Each row is a point. Each table stands for the endless flat space through its points: a line for two points, a plane for three, and so on. The two share one point or none. Which?
(in the rows, 128 means zero)

First, 2 rows:
[[110 148 105]
 [ 68 118  69]]
Second (2 x 3):
[[105 136 116]
 [ 81 112  62]]
They share: no point

First (3 x 4):
[[129  97 158 154]
 [122 105 165 161]
 [131  92 144 154]]
Second:
[[128 104 181 135]
 [131  99 173 141]]
They share: [134  94 165 147]

First (4 x 6):
[[185  87 116  71 143  41]
 [146  91  95 100 143 111]
 [174 111 128  88 168 106]
 [165  67  95  75 186 122]]
Second (2 x 6):
[[151  95  90  91 148  73]
 [161  95 100  87 152  82]]
They share: no point

First:
[[152 154 135 123 164 171]
 [132 142 159 107 140  99]
 [140 110 139 139 124 127]]
Second, 2 rows:
[[145 142 165 116 147 136]
 [157 148 135 113 147 154]]
They share: no point

First (4 x 8):
[[143 149  98 123 139  95 128 132]
 [ 73 142 146 125 164  76 168 150]
 [ 83 131 143  96 157  89 139 177]
 [101 144 129 116 162  82 145 149]]
Second, 3 rows:
[[127 149 117  97 133 102 124 180]
 [ 84 126 119  87 131 107 157 161]
 [131 154 121  95 129 100 121 190]]
They share: no point

First, 3 rows:
[[138 127 138  76 136  79 106 106 146]
 [169 206 140 149  66 124 184  93 120]
 [146 165 134 112  94  87 146  76 114]]
Second (4 x 9):
[[172 179 125 113 103  99 157 110 147]
 [184 167 104 131 119 134 127  88 177]
 [136 140 140 116 139 129  94  77 153]
 [120 136 186 100  67  99 142 117  97]]
They share: [154 164 140 110 105 103 142 105 138]

First (6 x 9):
[[107 178 103 123 190 209  20 188 104]
 [ 69 137 161 184 137 142 120 170 148]
 [ 64 152 219 197 157 176 107 148 137]
 [124 190 148  80 215 202 126 153  64]
 [101 198 148 126 186 193  76 160  70]
 [ 92 177 184 153 196 211  62 157 100]]
Second, 2 rows:
[[ 86 173 150 138 156 162 115 159 107]
 [ 80 170 144 156 180 177 118 153  83]]
They share: no point

First:
[[126 131 150 132 178 101 158  67  90 107 178]
 [ 60 125  64 159  61 106 146 120 100 168 136]
 [102 116 131 135 133  93 170  65  80 100 154]
 [108 155 114 207  97  92 158 130  96 140 184]]
Second (6 x 11):
[[110 115  89 123 118 109 120  87  72 136 157]
 [ 46  90  68 119 122  70 130   4  12 154 131]
 [101 104  74 179 115 116 111  85  42 184 195]
 [123 155 156 140 151 133 154 147 206 126 131]
 [ 53 167 105 158 119 102 172   6  36 111 162]
 [ 65  83 110 129 146  96 166 112  81 192 113]]
They share: no point

First:
[[ 97 153  87  88 101 172  49 115 126 185 156  38]
 [143 153 114 102 100 166 110 140 185 127 165 108]
 [135 117  75 116 125 179  80 142 148 140 142  74]
 [162 100  88 131 137 167  88 156 146 132 133  76]
 [160 115  94 103 157 125 131 154 124 155  79  47]]
Second:
[[160 120 143 108  79 140  84 173 162 113 111  72]
 [131 158 127 100 144 123  96 163 176 154 182  63]
 [128 164  96  99 125 174 119 121 174 151 171  98]
 [133 152  75  91  97 213 110  83 154 126 125 144]
 [166 140 105 134  80 179 169 162 193 162 174  50]]
They share: [144 144 110 103 111 158 105 141 166 139 149  88]

First, 2 rows:
[[155 118 131 162 143 101 128 108  99  72  73 146]
 [148 128 136 173 142  94 138  98  97  63  66 147]]
Second:
[[159  79 137 122 159 112  91 138  96  79  81 129]
 [164 116 109 156 132 121 118 102  98  84 107 151]
 [158  66 109 120 171 121  92 124 122 116  85 122]
 [165 113  77 158 132 124 125  76 120 111 119 154]]
They share: no point

First:
[[192 145  82 106  82 152 155  79 145 157 134  86  90  84]
 [114 178  85 112 128 149 108 106 152 171 156 138 167 147]
 [117 147  89 137 107 177 148 102 190 140 152 107 131 124]
 [150 148  66 107 128 160  96 140 139 178 128 108 145 117]
 [210 142  95  99  89 154 143  89 133 179 126  83  61  88]
 [ 94 153 102 144  94  98 127  63 119 137 122 158 124 138]]
Second:
[[133 172 113 133  77 167 144  80 188 179 126 132 134 130]
 [160 179  90 119  81 139 130  76 131 120 118 123  82 124]
 [111 124  32 177  77 156 183 140 162 141  72  90 106 162]
 [201 116  76 113 123 160  75  70  92 159 144  38  94  78]
 [164 132 114 121 106 180 111  73 167 208 152  82 138  92]]
They share: [160 142  93 121  95 154 143  91 151 157 132 101  93 106]

First (6 x 18):
[[160  29 138   4 154 137 167 193 122 151  65 136 154  85  67  49 111 144]
 [205 107  99  87 173 123 117 151  78 146 114 173 180 125  71  50 114 172]
 [235 101 120 114 138 115 134 148 110  92 144 173 152 183  85  51 112 213]
 [218  73  88  89 154 113  88 179  90 125 121 146 193 158  52  60 138 221]
 [ 88  69  88  55 178 162  90 149 102 154  43 126 157  52  82 131 125 113]
 [219  90 113  62 141 121 138 156  73 148 109 151 167 131  79  34  94 172]]
Second:
[[133 144  70  60 197 133 136  95 112 150  81 173 213 161 128 154 141 161]
 [159 106 114  57 156 134  57 147 107  69 145 137 162  90  67  49 110 174]
 [159  74  98  88  96 152 101 129 102 109 104 157 122 102 105  84 100 166]
 [132 126  99  43 168 148 108  87 121 124 113 148 169 138 110  96 137 141]
 [136  71 105  69 130 136  72 156 108 105  82 149 115  94  52  19 101 182]
 [191  72  69 129 137 136 108 185  86 105  81 165 167  89  99 120  73 196]
 [143 101  82  77 146 142 151  89 115 161  77 148 159 143 136 142 134 135]]
They share: no point

First, 6 rows:
[[194 137 137 159  81 125 107 109  80 166 125 139 164  91 136 113 167 145]
 [208  84 152 181 106  97  45  67  75 174 123 122 126 136 161 141 177 155]
 [143 144 125 106 121 107 148 130 104 136 144  80 201 121 162 172 154 138]
 [154 119 106 108 109 110 127 105  82 152 142  78 190 133 161 174 140 129]
 [182  94 139 152 124  91  84  90  77 162 127  96 161 131 164 159 171 148]
 [186 146 138 177  86 115  87 101 115 142 135 146 148 132 183 153 189 133]]
Second (6 x 18):
[[177 125 129 115 118 137 130 117  87 130 140 125 172 124 147 120 160 147]
 [172 199 176 121  78  72  42 115 108 166 190  58 183  69 130 168 107 169]
 [158 151 106  99 134 104 116 105 122 124 130 122 181 123 126 144 185 161]
 [166 147 107 110  79 103 112  96  89 144 148 120 163 122 136 126 161 180]
 [158 141 125 131  61 118 107 108  96 153 152 115 160 107 144 136 143 164]
 [176 105  85 133 130 158 160  44  89 167 116 158 146 128 142 108 205 168]]
They share: no point

First:
[[ 84 161  87 161 154 105  71 197  99 157 119 144 115 141 216 127 129  91
  133  96]
 [112 186 130 143 157  84 125 143  71 157 194 125  89 114 154  88  51 146
   85 108]
 [ 98 189 129 153 152  99 117 169  75 155 173 134 107 119 190  91  67 135
  101 110]
 [102 156  86 175 177  60  55 171 115 171 110 113  89 154 184 118 149  88
  117  58]]
Second (4 x 20):
[[107 151  63 143 157  88  77 148  80 155 163 119  98 135 169 145 102 124
  108 101]
 [112 169  69 109 127 119  82 173 101 192 181 136 112 105 173 131  68 157
  133 130]
 [118 169  77 145 151  85  80 163  83 158 177 118 116 137 165 139 104 127
  107 104]
 [ 82 130  66 103 144 126  96 153 107 190 147 148  62  98 167 128  56 142
  143 128]]
They share: no point

First:
[[ 84 105 142  98 103 149  42 123 156 109 134 173 160  93 119 118 114 173
   82 198  69 139  79 121]
 [ 56 104 125 116 126 192  43 126 186 114 132 143 153 103  91  82  93 171
  100 179  64 107  88  83]
 [127  86 133 108  94 176 100 107 129 128 119 144 103 151 166 115 146 168
   93 165 112 121  84 150]
 [120  97 122 126 111 189 134  83 132 145 114 141  72 185 159 106 134 145
  102 122 113  95 111 145]]
Second (4 x 24):
[[103 136 127 110 109 174 113 136 117 132  85 139 158 173 143  65 156 128
  100 156  56 118 122  90]
 [ 75 105  86 138  90 193  79 136 168 144 112 142 150 117 103  72 155 119
   92  95 105  81 114 122]
 [100  67 137 107 102 162  68  90 169 129 137 171 102 106 127 142 118 184
   76 148 109 116  74 147]
 [129  81 184  78 118 139  91  80 128 114 120 176  98 145 167 154 109 207
   80 211  73 155  72 128]]
They share: no point

First, 4 rows:
[[ 95 134 188 140 164 102 104  88  83 119 124 155 164  93 142 119  88  74
  167  83 153 130 118 158]
 [143 132 152 118 146  98 101 102  77  92 145 140 157 109 154 129 143 120
  124  91 117 147 151 158]
 [ 59 104 206 116 164 132  68 118 137 101  88 137 140  45 160 143 130  26
  107  95 117 142 154 104]
 [ 83 115 197 120 170 125  97  99  88 109 107 149 141  83 155 121 104  56
  144  95 149 125 125 141]]
Second, 3 rows:
[[116 105 182 115 156 114 117 133 103 118 138  98 148  86 144 141 150  72
   90 102 138 114 182 113]
 [126 119 167 111 154 117  88 103  86  80 126 145 145  92 166 139 150  96
  118  98 105 150 149 145]
 [137 111 196 143 170 119 112  96  79  85 144 133 169  83 159 181 150  73
  141 104  96 135 153 136]]
They share: [122 117 166 107 152 116  91 111  91  88 126 136 142  92 162 133 150  94
 108  98 114 144 156 139]

First (6 x 24):
[[123 226 180 136 141 120 175  96 131 102  85  69  94 140  86 161 174  78
  125 108 178 146 139 183]
 [128 168 218 165 112 101 187 123 171  65  63 128 127 110  57 143 190 139
  153 115 141 177 109 153]
 [151 102 192 191  80  80 157 152 166 119  78 181 107  91 155 127 198 144
  164 149 132 215  61  81]
 [130  86 179 164  91 170 106 108 170  87  56 196 105  53  66  78 152 170
  135  86  31 185  72 110]
 [131 131 172 167  84  84 150 125 185 134  97 159  86  92 169 130 214 107
  172 138 153 188  98 104]
 [128 175 182 154 134 134 171 104 100  99  81 113 102 122  68 149 138 127
  110 117 138 167 109 145]]
Second (5 x 24):
[[ 77 150 214 178  72 119 151 136 184 122  83 129 136 112 122 165 183  91
  144  80 160 185 115  84]
 [133 177 148 156 129 120 157  32 124 106  87 125  23  59  63 121 160 132
  127 168 114 155 113 153]
 [135 158 146 136 102 107 173  48 140 106 103 135  60  88  86 139 181 111
  124 152 116 143 133 164]
 [ 79 165 188 177 131 134 145 107 137 122  63 130  74  71  95 127 141 137
  168 120 150 176 109  93]
 [ 96 170 154 184 115 147 158  93 139  90  31 151  57  70  90 154 155 136
  155 140 140 149 128  98]]
They share: no point

First (7 x 24):
[[ 80 136 119 136 121  97 103 152 162 154 147 108 137  88 115  98 105  53
  109 142  60 103 158 140]
 [ 71 141  90 132 106  97 100 163 146 146 141 111 128 115 107  89  95  54
  107 134  44 109 168 136]
 [109 135 162  81  87 123 118 140 138 170 129 120 161  96 113  69  40 120
   77 124 121 122 195 150]
 [ 70 148 114 114  86 175  46 187 119 160 132 148 107 140 112  16  23  82
   44 131 108  55 216 133]
 [ 96 143 207 115 126 133 127 129 184 182 124  88 185  47 125 115  84 128
   95 155 135 109 172 146]
 [ 80 166  82 104  69  65 161 126 122 163 108  91 179 125  79 136  71 109
  130 117  27 180 181 137]
 [ 64 156 176 130 120 113 146 173 217 160 100  28 163  56 146 164 117 156
  130 159 116 125 190 167]]
Second (6 x 24):
[[ 41 112 142  85 141 153 160 217 160 178 150  78 155  76 133 135 105  88
   91 147  55 168 190  89]
 [ 94 148 159 139 152  76 133 115 220 144  79  99 163  75  66  57  65 160
   74 148 149 110 133 203]
 [ 90  92 105  87 120 128 165 195 192 122  99  63 171 107  92  93 147  92
   76 160  67 182 181  91]
 [103 121 132  94 119  91 157 134 208 119  82  77 174 124  68  85 106 135
   93 169  95 148 145 139]
 [162 122 129 103  64  63 105 130 190 127 126  96 167  92  78  59 141  77
  139 187  99 122 176 135]
 [ 72 153 187  92 110  92 134 110 164 137 133 108 174 137 119 123  68 153
  116 144  71 114 118 141]]
They share: no point

First:
[[164 157  56 167 150 119 132 153 189 112 137 176  77 109 112  77 104 110
  155  70 109 165 151 166]
 [138 124 119  75 150 144 156 149 107 117  78 117  74 158  87 154 102 150
  151  92 122 173 187 104]
 [114 142  61 113 161  78 108 168 144 107  94 119  65  94 159  73 101 127
  119  59 104 170 151 140]
 [105 136  72 103 169  79 113 169 144 108  89 109  59  95 154  81 102 127
  119  64  95 168 155 138]
 [193 106  93 110 139 171 208 117 112 112 144 158 137 140 115 166 156 100
  171 133 132 156 171 110]]
Second:
[[128 115  70  57 160 117 142 150 123 167 111 156  76 116 173 115 120 170
  136 116 109 190 201 104]
 [152 152  98  81 136  90 152 164 155 159  97 161  98 139 188  94  84 185
  134 111 119 183 184 110]
 [101  81  81  82 182 178 140 104  51 100 154 125  98  53 108 140 163 100
  109 117 108 190 154  90]
 [114  59  45  60 184 143 147 150  78  91  93  68  49 132 103 185 172  70
  171  81  97 135 193 127]
 [139  99  94 113 159 135 165 143  88  43  93  63  97 130  88 164 145  55
  152  72 115 128 140 128]]
They share: [139 118  89  90 154 121 156 146 113 110 102 120  94 122 137 129 125 123
 139  96 116 165 167 114]
